Each row is a point. Examples show where two turns around zero, p and q, send a point. Where does a point land after both, in the order given? Backwards means that the second turn is done in reverse. Each puzzle has new turns, and all numbers are rounded.

Turn p:
+0.23, -0.13, +0.46 -> +0.22, +0.09, +0.47
+0.12, +0.36, -0.04 -> +0.01, +0.35, -0.16
-0.07, -0.51, -0.46 -> +0.12, -0.62, -0.27
-0.28, +0.28, +0.03 -> -0.35, +0.18, -0.06
Turn q:
-0.30, +0.08, +0.45 -> -0.21, +0.11, +0.49
+0.03, -0.60, +0.11 -> -0.21, -0.57, +0.02
-0.02, +0.19, -0.30 -> +0.04, +0.23, -0.27
+0.29, +0.33, -0.25 -> +0.38, +0.23, -0.24
Where do these land?
p, then q backwards: +0.18, +0.15, +0.49 -> -0.11, +0.40, +0.35
p, then q: -0.17, +0.29, +0.45 -> -0.09, +0.37, +0.41
q, then p: -0.06, +0.23, -0.37 -> -0.05, +0.17, -0.40
q, then p backwards: -0.14, +0.32, -0.20 -> +0.10, +0.39, -0.01
p, then q: +0.04, -0.62, -0.17 -> -0.03, -0.64, -0.07
p, then q: +0.15, -0.37, -0.20 -> +0.10, -0.41, -0.15

Turn p:
+0.71, -0.11, +0.25, +0.11 -> +0.46, +0.07, +0.56, -0.23
+0.04, +0.10, +0.08, -0.28 -> -0.17, -0.07, +0.06, -0.25
-0.46, -0.27, -0.61, +0.02 -> +0.08, -0.23, -0.73, +0.25
-0.05, +0.06, +0.50, +0.09 -> -0.24, +0.04, +0.42, +0.17
-0.24, +0.23, -0.22, +0.07 -> -0.14, +0.20, -0.31, +0.07
Turn q:
+0.26, -0.11, +0.12, -0.03 -> +0.21, -0.21, +0.08, -0.02
-0.09, +0.38, +0.07, -0.09 -> +0.14, +0.37, -0.11, -0.02
+0.27, +0.08, +0.31, -0.25 -> +0.44, +0.02, +0.20, -0.10
-0.16, +0.01, +0.25, +0.28 -> -0.01, +0.06, +0.03, +0.40
-0.54, -0.16, -0.09, -0.25 -> -0.46, +0.27, +0.31, -0.09
+0.11, -0.09, -0.93, +0.60 -> -0.58, -0.47, -0.83, -0.07
+0.15, -0.12, +0.28, -0.26 -> +0.26, -0.05, +0.33, -0.08
Where do these land?
q, then p: +0.24, -0.24, -0.19, -0.10 -> +0.03, -0.40, +0.00, -0.05
p, then q: -0.02, +0.90, -0.07, +0.21 -> +0.08, +0.83, -0.39, -0.13
q, then p: -0.15, -0.43, -0.14, +0.02 -> -0.21, -0.29, +0.02, +0.32
q, then p: +0.01, -0.43, +0.47, +0.13 -> +0.15, -0.04, +0.49, +0.40
q, then p: -0.07, +0.19, -0.07, -0.26 -> -0.19, +0.08, -0.02, -0.27
